Rows are points. Each copy is the shape, with its points in the same order, turned, moved and blurred by noise. Is it also mirrored, or only turned?

Shape, 8 rows:
[[ 0.19  0.54]
 [-0.60 -0.31]
 [-0.21 -0.13]
 [ 0.66  0.19]
 [-0.07 -0.37]
 [ 0.13  0.66]
 [ 0.09 -0.11]
 [-0.14  0.31]]
Copy 1, 8 rows:
[[ 0.42 -0.22]
 [-0.68  0.33]
 [-0.18  0.28]
 [ 0.77  0.24]
 [-0.12  0.63]
 [ 0.42 -0.40]
 [ 0.08  0.36]
 [-0.03 -0.07]]
Copy 1 is: mirrored
Copy 2, 8 rows:
[[ 0.69  0.12]
 [-0.47  0.14]
 [-0.07  0.02]
 [ 0.74 -0.46]
 [-0.17 -0.27]
 [ 0.75  0.28]
 [ 0.13 -0.23]
 [ 0.31  0.23]]
Copy 2 is: only turned

Shape:
[[-0.49  0.34  0.48]
 [-0.18 -0.50 -0.51]
 [ 0.33  0.45  0.31]
 [ 0.04 -0.23  0.26]
 [ 0.10 -0.31 -0.53]
 [-0.53 -0.25  0.44]
 [ 0.45  0.19 -0.12]
 [ 0.42  0.19  0.20]]
Copy 1, 8 rows:
[[ 0.63  0.60  0.45]
 [-0.49 -0.08  0.41]
 [ 0.63  0.28 -0.27]
 [ 0.33 -0.17  0.24]
 [-0.42 -0.12  0.02]
 [ 0.47  0.21  0.81]
 [ 0.16 -0.01 -0.42]
 [ 0.50  0.01 -0.31]]
Copy 1 is: only turned
Copy 2 (8 x 3):
[[-0.55 -0.71  0.10]
 [-0.14  0.55 -0.59]
 [ 0.35 -0.52  0.26]
 [ 0.10 -0.34 -0.36]
 [ 0.10  0.48 -0.33]
 [-0.43 -0.51 -0.49]
 [ 0.41 -0.02  0.16]
 [ 0.41 -0.40  0.07]]
Copy 2 is: only turned
Copy 3 (8 x 3):
[[-0.17  0.55 -0.62]
 [ 0.20 -0.71 -0.48]
 [-0.03  0.43  0.22]
 [-0.31 -0.12 -0.15]
 [ 0.31 -0.61 -0.15]
 [-0.47  0.05 -0.71]
 [ 0.20 -0.02  0.28]
 [-0.08  0.17  0.25]]
Copy 3 is: only turned

Shape (8 x 4):
[[-0.72 -0.08  0.82  0.33]
 [ 0.63 -0.18  0.27  0.34]
 [-0.06  0.10 -0.01 -0.04]
 [ 0.24  0.09 -0.39 -0.38]
 [ 0.70 -0.10 -0.53  0.19]
 [-0.44 -0.42  0.21  0.04]
 [ 0.01  0.16 -0.51  0.00]
 [ 0.67 -0.18  0.08  0.06]]
Copy 1, 8 rows:
[[-0.55  0.83 -0.27  0.42]
 [ 0.34 -0.15  0.05  0.82]
 [ 0.07  0.00  0.04  0.01]
 [ 0.14 -0.46  0.05 -0.22]
 [ 0.61 -0.55  0.44  0.28]
 [-0.65  0.23  0.14  0.22]
 [ 0.24 -0.14  0.33 -0.24]
 [ 0.33 -0.47  0.04  0.59]]
Copy 1 is: mirrored
Copy 2 (8 x 4):
[[-0.55 -0.82  0.49  0.68]
 [-0.63  0.09  0.11 -0.44]
 [ 0.02 -0.10  0.04  0.12]
 [ 0.26  0.24 -0.36  0.01]
 [ 0.06  0.22 -0.19 -0.73]
 [-0.31 -0.64 -0.18  0.31]
 [ 0.44 -0.09 -0.11 -0.14]
 [-0.44  0.27 -0.12 -0.36]]
Copy 2 is: only turned
Copy 3:
[[ 0.93 -0.35  0.69  0.47]
 [ 0.31  0.14  0.43 -0.74]
 [ 0.12  0.03  0.10  0.02]
 [-0.32  0.32 -0.06 -0.06]
 [-0.04  0.46 -0.20 -0.71]
 [ 0.55  0.35  0.40  0.37]
 [ 0.01  0.25 -0.32 -0.04]
 [ 0.00  0.25  0.31 -0.62]]
Copy 3 is: mirrored

Shape, 12 rows:
[[ 0.22 -0.12  0.25  0.08  0.29 -0.11]
 [-0.47  0.19 -0.06 -0.06 -0.24 -0.41]
 [ 0.49  0.03  0.13 -0.08 -0.18 -0.26]
 [-0.05  0.22  0.27 -0.21 -0.23  0.44]
 [ 0.42  0.55 -0.09  0.80  0.74 -0.06]
 [ 0.44 -0.92 -0.03 -0.32 -0.22 -0.06]
 [ 0.09 -0.65  0.11  0.75 -0.20 -0.28]
 [ 0.50  0.11  0.61 -0.10 -0.20  0.20]
 [ 0.12  0.50  1.13 -0.05  0.61  0.23]
 [ 0.37  0.12 -0.01 -0.06  0.28 -0.33]
 [-0.06  0.51 -0.09 -0.11 -0.03 -0.36]
 [-0.19 -0.61 -0.01 -0.28  0.21 -0.27]]
Copy 1:
[[-0.11  0.16 -0.01 -0.33  0.06 -0.21]
 [-0.61  0.24  0.22  0.48 -0.26 -0.29]
 [ 0.03  0.53  0.11  0.03  0.12  0.11]
 [-0.22 -0.01 -0.53  0.35  0.02  0.10]
 [-0.27 -0.41  0.53 -0.75 -0.19  0.43]
 [ 0.54  0.47 -0.02  0.21  0.49 -0.65]
 [-0.27  0.04  0.54 -0.05  0.83 -0.46]
 [-0.09  0.39 -0.48 -0.09  0.34  0.27]
 [-0.64  0.13 -0.83 -0.79 -0.13  0.20]
 [ 0.00  0.32  0.22 -0.24 -0.23 -0.03]
 [-0.39  0.28  0.20  0.21 -0.46  0.11]
 [ 0.00  0.25  0.04  0.07 -0.04 -0.88]]
Copy 1 is: mirrored
Copy 2, 12 rows:
[[ 0.42 -0.06  0.02 -0.25 -0.18 -0.23]
 [-0.40 -0.09  0.51  0.10 -0.13 -0.35]
 [ 0.02 -0.42 -0.14 -0.43  0.03 -0.21]
 [-0.32  0.08 -0.30 -0.22 -0.61 -0.34]
 [ 0.73 -0.09 -0.49  0.66  0.21 -0.14]
 [ 0.06  0.20  0.07 -1.18  0.16 -0.31]
 [ 0.38  0.11  0.15 -0.36  0.37 -1.06]
 [ 0.10 -0.41 -0.47 -0.48 -0.54 -0.41]
 [ 0.67 -0.38 -0.30  0.11 -1.19 -0.22]
 [ 0.27 -0.25  0.00 -0.15  0.05  0.06]
 [-0.24 -0.30  0.15  0.23 -0.11 -0.03]
 [ 0.18  0.31  0.58 -0.57 -0.11 -0.17]]
Copy 2 is: mirrored
Copy 3, 12 rows:
[[ 0.13  0.34 -0.01 -0.28 -0.04 -0.42]
 [-0.20  0.11 -0.49  0.19  0.49 -0.01]
 [ 0.08  0.58 -0.58 -0.30 -0.13 -0.24]
 [ 0.50 -0.09 -0.39 -0.19 -0.09  0.24]
 [ 0.35  0.94  0.55 -0.71  0.44 -0.01]
 [-0.31  0.37 -0.40  0.08 -0.88 -0.49]
 [ 0.05  0.89  0.10  0.57 -0.16 -0.46]
 [ 0.66  0.32 -0.47 -0.34 -0.29 -0.25]
 [ 1.03 -0.12 -0.01 -0.68  0.27 -0.61]
 [-0.11  0.48 -0.22 -0.46  0.08 -0.30]
 [-0.07  0.30 -0.45 -0.31  0.52  0.06]
 [-0.49 -0.02 -0.05  0.11 -0.22 -0.48]]
Copy 3 is: mirrored
Copy 4:
[[-0.19  0.38 -0.32  0.01 -0.08 -0.24]
 [ 0.04 -0.51  0.00  0.30  0.26 -0.10]
 [-0.46  0.14 -0.51  0.04  0.08  0.11]
 [-0.28 -0.08  0.11 -0.53 -0.04  0.19]
 [-0.32  1.06  0.42  0.45  0.14 -0.44]
 [ 0.20  0.08 -0.95 -0.20 -0.36  0.29]
 [ 0.18 -0.02 -0.33  0.54 -0.68 -0.01]
 [-0.70  0.13 -0.21 -0.35 -0.20  0.12]
 [-0.68  0.27  0.22 -0.74 -0.20 -0.87]
 [-0.31  0.40 -0.39  0.03  0.24 -0.17]
 [-0.32 -0.12 -0.04  0.04  0.58 -0.09]
 [ 0.51 -0.02 -0.64 -0.09  0.08 -0.29]]
Copy 4 is: only turned

Shape, 13 rows:
[[ 0.49 -0.02  0.49 -0.01 -0.39 -0.44  0.77 -0.28]
 [ 0.10  0.68  0.17  0.22  0.25  0.50  0.79 -0.03]
 [ 0.29  0.10 -0.19 -0.01 -0.53 -0.41 -0.41 -0.40]
 [ 0.09  0.41  0.56 -0.51 -0.54  0.68  0.53  0.21]
 [-0.18 -0.22  0.28  0.53 -0.05 -0.23  0.28 -0.32]
 [ 0.37  0.26  0.16 -0.04  0.18  0.36  0.14  0.47]
 [ 0.55  0.39 -0.48 -0.70 -0.12  0.54 -0.36  0.45]
 [ 0.54  0.10  0.12  0.25 -0.57 -0.42 -0.33 -0.07]
 [-0.12  0.15  0.19 -0.45  0.02 -0.11 -0.25  0.06]
 [-0.39  0.79  0.04  0.33 -0.40  0.25  0.72  0.26]
 [-0.69  0.04 -0.08 -0.35 -0.60 -0.34 -0.44  0.16]
 [ 0.41 -0.08 -0.03 -0.16  0.35 -0.58 -0.37  0.25]
 [ 0.16  0.47  0.29  0.18  0.24 -0.38 -0.25  0.04]]
Copy 1 (13 x 8):
[[-0.16 -0.70 -0.29 -0.02  0.44  0.08 -0.49 -0.32]
 [ 0.95 -0.21 -0.39  0.17 -0.22  0.23 -0.25  0.25]
 [-0.74  0.05  0.16 -0.10 -0.23  0.56 -0.16 -0.32]
 [ 0.51 -0.56 -0.65  0.35 -0.41  0.04  0.22 -0.69]
 [-0.36 -0.28 -0.10  0.00  0.01 -0.18 -0.29  0.42]
 [ 0.53  0.00 -0.29 -0.31 -0.16  0.14  0.39 -0.15]
 [ 0.36  0.47 -0.15 -0.40 -0.71  0.50  0.40 -0.88]
 [-0.65 -0.03 -0.09 -0.10  0.17  0.64  0.12 -0.25]
 [-0.10 -0.22  0.34 -0.13 -0.44  0.02  0.29 -0.33]
 [ 0.54  0.07 -0.27  0.86 -0.12  0.13 -0.14  0.09]
 [-0.61  0.13  0.51  0.49 -0.52 -0.20  0.32 -0.46]
 [-0.21  0.11  0.46 -0.67  0.12  0.19  0.32 -0.20]
 [ 0.00 -0.18  0.37 -0.15  0.02  0.46  0.30  0.20]]
Copy 1 is: mirrored
Copy 2, 13 rows:
[[-0.21  0.27 -0.77 -0.31  0.19  0.24  0.26  0.69]
 [ 0.18  0.16 -0.47 -0.46 -0.21  0.11 -0.99  0.35]
 [-0.25  0.30  0.35 -0.66  0.36 -0.30  0.47  0.26]
 [ 0.92 -0.25 -0.34 -0.13  0.13 -0.07 -0.32  0.68]
 [-0.39  0.15 -0.06 -0.37 -0.23  0.59  0.10  0.10]
 [ 0.06 -0.31 -0.29 -0.14  0.01 -0.40 -0.51  0.02]
 [ 0.35 -0.13  0.29 -0.10  0.59 -1.08 -0.47  0.08]
 [-0.38 -0.14  0.00 -0.76  0.24 -0.31  0.50  0.29]
 [ 0.26  0.21  0.14 -0.05 -0.16 -0.40  0.18 -0.02]
 [ 0.12 -0.09  0.05 -0.46 -0.52  0.12 -0.72  0.93]
 [ 0.17  0.08  0.86 -0.02 -0.34 -0.26  0.53  0.43]
 [-0.53  0.16 -0.11 -0.05 -0.05 -0.69  0.27 -0.29]
 [-0.21  0.15 -0.19 -0.60 -0.43 -0.43  0.06 -0.12]]
Copy 2 is: only turned
